Each wall is flat, endless, passes through zero and stands at right angles to its row. A trip goes straight from one point to another. Which walls does it cross, in order?

Walls:
(1): [-11 -52   0]
(2): [ 15  24 -33]
Trips:
[37 13 -4] to [ -9  17 -33] => none
[-56  42  27] to [ 51 -40 -16] => 1, 2
[-24  59 -32] to [-52   2  22] => 2, 1
[25 -2 -4] to [ 7 13 34] => 2
[17 15  3] to [-40  24  10] => 2
[54 -1 28] to [-22 -23  60] => 1

Walls:
(1): [-35  -8   1  -6  14  26  22   7  -4  -9  -5   7  -3   1]
(2): [  0  -6 -19  18 -15 -60  -1   6 -13   6  12   8   4  -1]
(3): [ -6  18 -18 -13 -12 -10  -6  -7  21  -7  17   6   4   5]
(4): [  1 -15  -2 -16 -21  17  16 -15   2 -26   3  -6  12   7]
Trips:
[  0 -11   7  -7 -30 -28  -3   2  48  11  11   5  20 -23] to [-25 -13  18  11  10 -14  -8 -23   8  11  -6  -7  -8 -11] => 4, 3, 1
[ 10  11  32  13  19  17 -20  -7  19 -18  14   6 -18 -10] to [  4 -32  -7  17   5  -6  -2  -8 -10  14  -7  -9  -1  12] => 2
[-19  17 -15 -24  10 -21  -3  28  -5  -7   7 -12 -23  12] to [ 10   2  29 -12 -13  13   4  18  17   3 -12  -1 -12 -10] => 2, 3, 4
[  0   0  21  13  14  11  10 -10   7   1 -19   7  18  16] to [  6   6 -14   4  27 -13   9  11   4   3  40  39 -33 -11] => 4, 2, 3

Walls:
(1): [  3  10   7   5 -26  15 -10   1   5  11  12  13 -22 -15 -28  13 -37  11
  15 -26  -8  23   5  23  12 -43 -20  -8 -18 -13   0 -10   1 -10   6  11
  -7  -4  31   0  -9 -21  10 -26   0  26   5  -2]
(2): [ 27  12  -4 -21  -4   5  18 -16  -4  -1   7  10 -11  14 -16 -17   0 -10
  -4   3   1  -7  34   0  -7  25  20   1  23  34  -2   8 -22   9 -25 -27
  14 -16  -5 -13 -19  -8 -25  -7  38  -1 -33  -6]
(3): [  0  16   1  33  -7  21   5   5  21  11  25  14  26   2  -6  11   1 -26
  -1  16  -2 -12   8   2   1  19   3  32   7  -7   6   7   7  -8  34  -1
  -7   2  -1  18  31 -13  -2  -5  -5  13 -12  -8]
Trips:
[ -5   2   7  27  10  26   4   4   1   0 -23   7   4   9  -6  26   1  -6
  19  14 -17 -10   1  -5  -2  21 -23  21  -8  -1   7  16  -8   9  -8  18
   6  -4  -2 -19  -3 -16  -2   4  12   6 -23  -7] to [-10   0  15  -5  -3   2  14  24 -14 -30 -19  -2  10 -34  42 -41  16  -4
 -14  16  37  40  16 -28   6  28   6  28 -18 -13   1 -13   7   8   8   5
  -5 -23  19 -13   2  34 -18  17 -13 -13  24  23] => 2, 3
[-11 -28  31   0   8  -2  18  15   0  -6  22  -2 -16  -9  -7 -25   7  28
  12  -6   5   4  15 -10  17 -14  21  10   1 -35 -38   8 -35 -28  -3  24
  -4  -6 -21 -20   8 -23 -14   0 -21 -11  10  18] to [  7   5  18   7 -12 -13  -6 -23   7   6  23 -13  -3  -7 -21  -9 -13 -29
  15 -17 -19  45  -6   2 -14  -8   4 -21  -8   5 -20   5 -26   7   9   8
  -5  -7 -12  -5  -2  14  27 -14  18  -1   1  -2] => 2
[ -5  -8  -3 -32  23  10  15  -6  28   4  11 -18 -12  -5  18  -8  15  10
  14   4 -37 -13  34  -8  48   2  16   2  15  -6  -9  30 -17   0   2   5
 -12  -1  26  23 -17 -37  16   1  21  12  -6   2] to [ -7   6  -8  -5 -21  -7 -12  13   7 -16   8   3   8   8   1 -15 -15  12
  14 -26  12  32 -21 -12 -29   8  19  29   0   1 -10  16  -2   0 -21 -22
 -24  26 -60  -6  13  -6  -2   4   7  -5  36 -13] => 1, 3, 2
[ 10   9  26   2 -12  19  27  42 -13   8  14  -8   8   9 -16  -7  11   5
  11   6  21   7  34  -5  -1 -13   3 -11  11   9  19 -19 -22   9  23  35
  -8 -21   0   7   2  22 -35  -4  12 -11  -9  -2] to [-28 -22  -3  -8   1 -25  27  -3   6 -32 -17   4  -9  20  14  -5   0  -4
   8   1  -9   6   6  -9  -4  -1 -30  -8 -12  -7  16 -10  17 -23 -10  22
  -3   0 -37  -7  14 -27 -10   4 -16  -6 -13   4] => 1, 3, 2
[ 39 -17  11 -15  27 -18  16  14 -16 -13 -26   2 -23   0   4  10  10 -10
 -21  17  22 -23  -3 -12 -31 -17 -36  32   3   6   8  15 -13   0  17   1
 -18  12   0  -5  10   4 -12   4   2 -24   2  29] to [  1  -1 -10   5  -6   8  15 -17 -30  17 -18  -7   0  43 -17   0 -23  -3
 -14  -9  -9  35  16 -28   2  21 -34  10  32 -15 -19  -4  10  13  15  22
  41  17   1 -17  -5  15  33 -22  -4  -2  17   6] => 2, 1
[ -1  24  -4  13 -27  16  -6 -25   5 -11  -1  -2   9  -6  -5  22 -14   9
  -4   2   7  12 -14   4 -21 -19 -16   8  11  34   6  -9  17   1  28  -4
  20   8  30   5 -22  13  -6   9  33   5  17  43] to [ 26  -3  -6  14 -30   8  13   2  20 -26   6 -11  14   1   2  -5  -1   3
  14  -3 -33  30 -19  19 -12 -18   9   7 -17  -3 -19  -5  14 -17  18 -28
   7   9   4 -20 -17 -25 -10  -9 -15 -13 -18 -12] => none
[ 17  -6  -9 -39 -15 -31 -14 -12  21  -7  -9 -12   3  -6  -7   4   7  -4
 -13  11  -1   8  30 -31 -39  -6  12   9   4  14  11  26  23  18   5   3
 -10 -16  -3 -23  17  17   8  10 -16  26 -10  24] to [-19 -15 -19  11  -7  15 -12 -12 -29   5  -6   4  -1  -2 -12  -1  13  -4
   9 -12 -10 -10  28   9  19   6 -14  13  -6  18   8 -15   2 -22  42 -20
  11 -16  -6  -6  -8 -17   5 -19  21  -7 -25  -1] => 3, 1
[ -4  -2  -2  11 -26 -20 -26  26   5 -19  36 -20   5  11  -2  18   9 -18
 -13  -1  27  -1  32  16 -32  19   0  24  -1  21  -4  -5   4  26  31  31
 -27  10 -14 -26  11  -3  -7   3  -6   4  -2  -9] to [-11 -23   2   6  -5  20  -2 -17  10   1 -14  19  39  14  -5  40  12   1
  11  25  -1 -25  19   7  12   7  15   4  -2 -17  17  25 -10  10  15  -6
  34  31   3   1  -2   1 -10  17  14 -19  48   0] => none

Walls:
(1): [ -9   0  -6   2  -3   2  -5  -7  -6  -9   5  -4 -34   2  23 -17  19   5
 -10   3  -5   0  -9  11   0  -7  31   5  11  -7   8  12 -16 -10  -8   3
  -9 -11 -18 -11  14  -8   0  -3  27   3  -5   7]
(2): [-19   0  29  -2  33  11   4  10  -4   7 -30  21 -13  27 -12  -9  13  -6
   5 -10 -12  -2  28   0  11   9 -18  -6  17  -7  -9  19  11   2  -3 -21
 -10  11   4   6 -12  -2  21   9  -6  10 -14   7]
(3): [  5  20 -11  -8  -5  -6 -21  14   5  -2   1 -13 -10   3  -2  -2   4  -4
  -4  15  20  12   5   3   5   3  -5   6  -3  18 -21  -1 -21   1  19   5
   7 -10   0 -17  21 -19 -15 -10 -17  -5  21  -5]
(4): [  7   4  23 -12 -12   2  -4  -8  -7 -21   0  17 -27  22  16 -12  -3 -14
   8  -3 -14  -9   3 -29 -17  10  -9 -24  16  -5   2   1  10  12 -24  18
  -6  -8 -19  -5   1  11   6 -20  16  -1 -18 -10]
(5): [ -4 -22   4 -36 -21 -22  -7  -5  -7  -5   7   2  -5 -18  29 -12   8  -4
 -13  32   0  22  15  11 -11  11 -41  18  10 -16   8  12  17 -14  -1 -27
   3 -13  -5 -19  -2   9  -4   2 -26   9  -4  17]
(6): [ 18 -12  -3  -6 -11 -35 -15  10  -8  -2 -18   5 -37  14 -30  11   4  20
 -19 -14  31   9  12   0  20   0 -10  -1  24 -28  24 -12 -28 -26 -18   8
  36  11   0 -28 -13  14   8   4   3  -5  20  13]
(7): [  9 -14  -7 -32 -18  -5  21  -9 -14 -13  24  29  -2   1   8 -33  19  -5
   0  10 -17   3  12  10  35 -17 -10   1  15 -13 -17  17   1 -19   8  -8
  11  -9  -6  40 -10   3   9   4   4 -19   0 -33]
Trips:
[ -2   0  -8   4   8   1 -14   6 -23  18  17  28  10   3  20  28  16   8
  -2   1  -5  21  16  11  18  40  18  29  12   8 -27 -23   5   3  13  19
 -31 -12   1  11   4  14  18 -23 -13 -32  -8  19] to [ 16  -1  21   7  11  -4  18  -7  -4 -19   7  -3   4 -23   2  -1  -2  11
   7  -4  19  19 -15  -5   9  -6  22  -3   0 -46  28 -16  26  39   6  42
  32   6  -9  17   6  20  -4  -1 -13  -4  -7 -10] => 2, 5, 3, 4, 6
[  4  -8  11  -4   8  14 -12  19  25   9  -5 -21 -15 -17  10 -14  -6  23
 -14  11  17 -17   3   0  -1 -12  -3  -6   7 -23 -25  -4   2   3  15   9
  13  -2  -1   0   2   4  -4   2  -6  18 -15  15] to [ 10   5 -20   1   6  -7   9   8 -31   7   7 -26   7  -2  10  16   1  29
  -1  -7 -24  10 -24  16   9  -2   4  26 -21  -3  -2   0  31  10 -11  19
  -6 -28 -19  24   9  15  -1 -14  -8 -39  21  -1] => 2, 6, 7, 5, 3
[ 16  10  14  -9  -2  22  29  14 -12   9  13  23  18  21 -18 -35 -15  -3
  22  10  18  14   0   5  34 -20  26   9   4  -8 -14  18  10  14 -13  -8
  10  10 -29   2  16  27   9  -2  20  29  -2   0] to [  8   7  -7 -17   3  32 -17   6 -21   9 -32  16   9  11 -33  -4 -17 -17
  -4   5  -4  19  -8  11 -12 -12   0 -14   8 -32  19  -7  -4  -2  21  12
  17  -6 -10  -4 -18   8   7 -17   4   7  -9  11] => 6, 1, 7
[ 13 -33 -25  -5 -20  10  -4 -12  10  11 -11  60 -10 -16   3 -15  -3  -3
   9   1 -11   1  14  -4   0  13  23   6  30 -13   1  -6  11  11  -2 -18
   9 -28  15  -1  19  14  21 -17  10 -11 -18 -11] to [-12   7  -6  -8   3  -9   4   6  11 -19   8  -2   2  -1 -10  -1  13  16
  11  13  -2   4 -11 -19   1 -26  -6   5  15  -2  14  -4  12  -8 -10  20
   2 -16  23   9  -4   5   5  -4   2  -2  13  51] => 2, 7, 4
